Every row gives one point. The last column is the point's height on a tilted bowl or saddle (a function of degree 2), plus a little noise. Along how many of its main directions does it bend up, bend down or stay straight?

Points (18 x 4)
[[-0.36  0.34  0.20  0.16]
 [-0.19 -0.12  0.29  0.30]
 [ 0.65  0.38 -0.23  0.46]
 [-0.38  0.24  0.53  0.21]
 [-0.06 -0.89 -0.60  0.07]
 [ 0.00  0.04 -0.48  0.25]
 [-0.09  0.35  0.12  0.17]
 [-0.19 -0.15  0.06  0.31]
 [-0.35  0.09 -1.00  0.71]
 [-0.39  0.31 -0.21  0.26]
 [ 0.12  0.05 -0.85  0.23]
 [ 0.03  0.14 -0.47  0.22]
 [-0.71 -0.06 -0.12  0.75]
 [-0.12 -0.08 -0.50  0.34]
 [ 0.36 -0.10 -0.30  0.17]
 [ 0.00  0.69  0.06  0.00]
 [-0.16  0.00  0.19  0.28]
 [ 0.55  0.30  0.32  0.71]]
Directions: 1 up, 1 down, 1 straight

Points (23 x 5)
[[-0.38 -0.41  0.73 -0.42 -0.35]
 [-0.37  0.03  0.16 -0.38 -0.26]
 [ 0.20  0.39 -0.29 -0.06 -0.20]
 [ 0.19  0.35  0.70  0.07 -0.22]
 [-0.17 -0.09 -0.17 -0.09 -0.19]
 [-0.19  0.06  0.04  0.18 -0.22]
 [ 0.35 -0.37  0.94  0.33 -0.29]
 [-0.01  0.49 -0.26 -0.12 -0.18]
 [ 0.63 -0.01 -0.14  0.59 -0.58]
 [ 0.03 -0.20  0.15 -0.27 -0.17]
 [-0.29 -0.01  0.22  0.39 -0.35]
 [ 0.46  0.68 -0.12 -0.26 -0.36]
 [ 0.21 -0.58  0.07 -0.59 -0.37]
 [-0.38 -0.10  0.01 -0.33 -0.28]
 [ 0.87 -0.20 -0.44  0.45 -0.74]
 [ 0.06  0.13  0.69  0.61 -0.48]
 [-0.36 -0.43 -0.24 -0.58 -0.47]
 [ 0.45 -0.23  0.58 -0.59 -0.21]
 [ 0.40 -0.15 -0.17  0.52 -0.45]
 [-0.04  0.06  0.29  0.81 -0.60]
 [-0.12 -0.09  0.08  0.45 -0.34]
 [-0.11  0.23  0.05  0.53 -0.37]
 [ 0.06  0.57 -0.37 -0.04 -0.20]]
Directions: 0 up, 3 down, 1 straight

Points (48 x 7)
[[ 0.32 -0.10 -0.37  0.18 -0.25  0.55  0.25]
 [ 0.21 -0.18 -0.30 -0.90  0.12  0.24  0.72]
 [-0.26 -0.23  0.48  0.21 -0.34 -0.16 -0.21]
 [ 0.82  0.20  0.05  0.13 -0.09 -0.31 -0.34]
 [-0.05  0.23  0.03 -0.31 -0.33 -0.07 -0.16]
 [ 0.22 -0.20  0.16  0.28  0.17 -0.40  0.00]
 [ 0.11  0.12  0.03 -0.41 -0.53 -0.12 -0.01]
 [-0.25  0.32  0.18 -0.16  0.06 -0.28 -0.14]
 [-0.55 -0.32 -0.16 -0.42 -0.16 -0.69  0.28]
 [ 0.67 -0.17 -0.05 -0.31 -0.35 -0.29 -0.12]
 [ 0.10  0.04 -0.44 -0.12  0.14  0.59  0.04]
 [-0.45 -0.16  0.09 -0.43 -0.06 -0.73  0.36]
 [-0.86 -0.16 -0.44 -0.37 -0.09 -0.28  0.29]
 [-0.59  0.25 -0.20  0.01  0.35  0.52  0.16]
 [ 0.09 -0.35  0.15 -0.69  0.05 -0.35  0.53]
 [ 0.12 -0.66 -0.14 -0.09 -0.08  0.97  0.27]
 [ 0.60 -0.45 -0.23  0.27 -0.48 -0.08  0.05]
 [-0.31  0.11 -0.25  0.13 -0.50 -0.24 -0.16]
 [ 0.29  0.29 -0.34 -0.14  0.77  0.36  0.02]
 [-0.81 -0.33  0.03  0.40 -0.01 -0.06  0.18]
 [-0.02  0.46  0.11  0.59  0.34 -0.53  0.77]
 [ 0.24 -0.78 -0.26 -0.36  0.25  0.30  0.16]
 [-0.25 -0.52  0.45  0.25  0.04 -0.37  0.46]
 [ 0.47 -0.12 -0.10 -0.09  0.30  0.26 -0.26]
 [ 0.49 -0.07 -0.04 -0.67 -0.07 -0.40  0.24]
 [ 0.00 -0.30  0.02  0.43  0.47 -0.35  0.52]
 [-0.34  0.18 -0.47 -0.04 -0.12  0.16  0.17]
 [-0.43 -0.17 -0.23 -0.07  0.26 -0.35  0.06]
 [ 0.18  0.32 -0.02 -0.16 -0.72  0.45  0.37]
 [-0.33  0.22 -0.36  0.11 -0.21 -0.14  0.06]
 [ 0.28 -0.01  0.26 -0.64 -1.19  0.06  1.09]
 [ 0.35 -0.15 -0.15  0.44  0.23  0.03  0.14]
 [-0.48  0.23 -0.47 -0.55 -0.26  0.06  0.62]
 [ 0.19  0.14  0.11 -0.07 -0.24 -0.21 -0.40]
 [-0.41  0.51  0.00 -0.35  0.26  0.43  0.17]
 [ 0.41 -0.20  0.62 -0.50  0.44 -0.61  0.79]
 [-0.66 -0.54 -0.42 -0.55 -0.48  0.34  0.30]
 [ 0.04 -0.35 -0.24  0.10 -0.44  0.44 -0.01]
 [ 0.74 -0.36 -0.27 -0.16 -0.56  0.24  0.42]
 [-0.04 -0.05 -0.13  0.16  0.28 -0.25 -0.06]
 [ 0.28  0.21  0.55  0.47 -0.33 -0.15 -0.17]
 [-0.38  0.24  0.55  0.09 -0.47  0.80 -0.27]
 [ 0.52  0.01 -0.06  0.58 -0.08  0.00  0.28]
 [-0.23  0.26  0.13 -0.43  0.12  0.31 -0.09]
 [-0.01 -0.21  0.36 -0.05  0.12  0.57 -0.19]
 [-0.35  0.65  0.97  0.12 -0.02 -0.16 -0.21]
 [ 1.50  0.13  0.48  0.18  0.18 -0.55 -0.12]
 [ 0.05  0.09  0.33  0.84  0.21  0.24  0.93]]
Directions: 3 up, 0 down, 3 straight

Points (72 x 9)
[[-0.34 -0.06  0.12 -0.08  0.38  0.08 -0.42 -0.30 -0.26]
 [-0.09 -0.36  0.23  0.00 -0.18  0.19  0.12 -0.63 -0.15]
 [-0.23 -0.21 -0.01  0.38  0.26 -0.59  0.59  0.38 -0.26]
 [-0.13  0.02 -0.31  0.18  0.16 -0.67  0.48  0.62 -0.19]
 [ 0.10  0.81 -1.57 -0.61 -0.15 -0.11  0.16  0.13 -0.46]
 [-0.50  0.52  0.24 -0.55 -0.21  0.52  0.69 -0.24 -0.10]
 [ 0.42  0.06 -0.45  0.60 -0.05  0.44  0.01  0.54 -0.56]
 [ 0.19  0.20 -0.43 -0.22  0.33  0.29 -0.82 -0.61 -0.36]
 [-0.40 -0.29  0.83  0.29 -0.21  0.33  0.10 -0.33  0.21]
 [-0.19 -0.25 -0.27 -0.27 -0.10  0.24  0.63  0.52 -0.35]
 [ 0.18 -0.11  0.32  0.16 -0.58 -0.12 -0.50  0.19 -0.24]
 [ 0.80  0.72 -0.01 -0.18  0.02 -0.79 -0.79 -0.60 -0.31]
 [ 0.30 -0.29  0.15 -0.43 -0.38  0.58  0.15  0.88 -0.57]
 [-0.11  0.14  0.40  0.15  0.06 -0.07 -0.04 -0.13  0.01]
 [ 0.23  0.37  0.74  0.14  0.52  0.00  0.23  0.12 -0.04]
 [-0.68 -0.75  0.85 -0.17 -0.32 -0.86  0.21  0.15 -0.50]
 [-0.58 -0.13 -1.10  0.55 -0.10 -0.16  0.06  0.19 -0.39]
 [-0.23 -0.37  0.14 -0.68 -0.32  0.01 -0.01  0.45 -0.22]
 [-0.43 -0.08  0.11  0.29 -0.51  0.54 -0.16  0.17 -0.26]
 [ 0.70 -0.24 -0.42 -0.53 -0.15 -0.35 -0.16 -0.20 -0.01]
 [-0.23  0.01 -0.15 -0.56  0.04 -0.41 -0.40  1.05 -0.23]
 [-0.26  0.22 -0.42 -0.23 -0.22  0.25 -0.39 -1.04 -0.40]
 [-0.54 -0.41  0.17  0.63  0.37  0.65 -0.52  0.50 -1.03]
 [-0.20  0.52  0.14 -0.05 -0.36  0.04 -0.23 -0.31 -0.12]
 [ 0.26 -0.36  0.13 -0.23  0.39 -0.16  0.46  0.28 -0.25]
 [ 0.68 -0.62  0.03 -0.36  0.11  0.44  0.47 -0.21 -0.90]
 [-0.15 -0.15  0.04 -0.44 -0.31  0.38  0.00  0.22 -0.17]
 [ 0.27 -0.05  0.27 -0.07 -0.56 -0.01 -0.29  0.19 -0.14]
 [ 0.21  0.07 -0.08 -0.26 -0.21  0.52  0.26 -0.38 -0.38]
 [ 0.20  0.06 -0.08 -0.48  0.00  0.17 -0.22 -0.61 -0.27]
 [-0.34 -0.10  0.47  0.33  0.25  0.02  0.11  0.44  0.13]
 [ 0.27 -0.01  0.28 -0.24 -0.16 -0.11 -0.01 -0.29 -0.15]
 [ 0.12 -0.18  0.62 -0.26 -0.26  0.40 -0.58  0.23 -0.31]
 [-0.54 -0.17 -0.17  0.09 -0.15 -0.14 -0.40 -0.36 -0.14]
 [-0.23 -0.37  0.32 -0.23 -0.42 -0.98 -0.47  0.39 -0.66]
 [-0.12 -0.18 -0.52  0.09 -0.13 -0.08  0.10  0.29 -0.07]
 [ 0.34  0.26 -0.07 -0.35  0.79 -0.29  0.08  0.07 -0.36]
 [ 0.14 -0.23  0.39  0.09 -0.34 -0.67 -0.57 -0.26 -0.49]
 [ 1.11  0.52 -0.08 -0.62 -0.57 -0.40  0.46  0.52 -0.45]
 [-0.33 -0.23 -0.46  0.17 -0.20 -0.37 -0.22  0.04  0.00]
 [-0.31 -0.20 -0.59 -0.52  0.03 -0.11 -0.59  0.02 -0.26]
 [-0.20 -0.63 -0.12  0.68  0.04 -0.52  0.53 -0.06 -0.44]
 [-0.01  0.18 -0.45 -0.28 -0.05  0.23  0.12 -0.15 -0.19]
 [ 0.13  0.27  0.64  0.45  0.26 -0.05 -0.09 -0.17 -0.33]
 [-0.44  0.11  0.28  0.44 -0.91  0.33  0.86  0.12 -0.37]
 [ 0.41  0.04 -0.07  0.38  0.25  0.65  0.35  0.16 -0.62]
 [-0.26 -0.10 -0.14 -0.44  0.06  0.07  0.15  0.36 -0.07]
 [-0.16 -0.16  0.69 -0.60 -0.55 -0.14  0.52  0.20  0.00]
 [ 0.06 -0.11  0.23  0.31  0.14  0.01 -0.31 -0.12 -0.21]
 [ 0.38  0.15  0.07  0.20  0.07  0.20 -0.17 -0.20 -0.19]
 [-0.33  0.17 -0.09 -0.52 -0.48  0.13  0.13 -0.47 -0.37]
 [-0.31 -0.69  0.18  0.03 -0.46  0.14 -0.97 -0.15 -0.66]
 [-0.58  0.42 -0.10 -0.37 -0.50 -0.15  0.02 -0.34 -0.35]
 [-0.17 -0.31  0.09  0.18 -0.10 -0.10  0.70 -0.02 -0.11]
 [-0.23  0.06 -0.18  0.50 -0.18  0.49 -0.42 -0.11 -0.41]
 [-0.38 -0.39  0.01  0.06  0.53 -0.54 -0.34 -0.26 -0.49]
 [ 0.04  0.69 -0.40 -0.51 -0.62  0.52 -0.16 -0.19 -0.60]
 [-0.33 -0.15  0.13 -0.11 -0.33  0.03 -0.12  0.24  0.01]
 [-0.04  0.02  0.20 -0.13 -0.10  0.35 -0.21 -0.20 -0.08]
 [ 0.34 -0.06 -0.52 -0.45 -0.12 -0.09  0.47  0.14 -0.30]
 [ 0.26 -0.13  0.30 -0.07 -0.43  0.56  0.14 -0.24 -0.36]
 [ 0.65  0.37 -0.65  0.19  0.03 -0.05 -0.32 -0.09  0.33]
 [-0.45 -0.04 -0.21 -0.47 -0.40  0.15 -0.19 -0.67 -0.36]
 [-0.39  0.02  0.09  0.04 -0.74  0.52  0.42 -0.58 -0.44]
 [-0.24  0.34  0.00 -0.51 -0.90  0.18  0.53 -0.58 -0.87]
 [-0.17 -0.03 -0.28 -0.43 -0.36 -0.44 -0.29 -0.21 -0.10]
 [ 0.20  0.08 -0.27  0.14  0.13 -0.36 -0.33 -0.45  0.03]
 [-0.48  0.04  0.17  0.11 -0.50 -0.43  0.08 -0.50 -0.25]
 [-0.66 -0.42 -0.67 -0.45 -0.03 -0.07  0.15  0.63 -0.66]
 [-0.12  0.15  0.15 -0.49  0.14  0.02 -0.03  0.57  0.12]
 [-0.06  0.27 -0.39 -0.34  0.17  0.06  0.17  0.13 -0.13]
 [-0.33 -0.30 -0.24 -0.45  0.19 -0.16  0.13 -0.22 -0.21]]
Directions: 1 up, 6 down, 1 straight
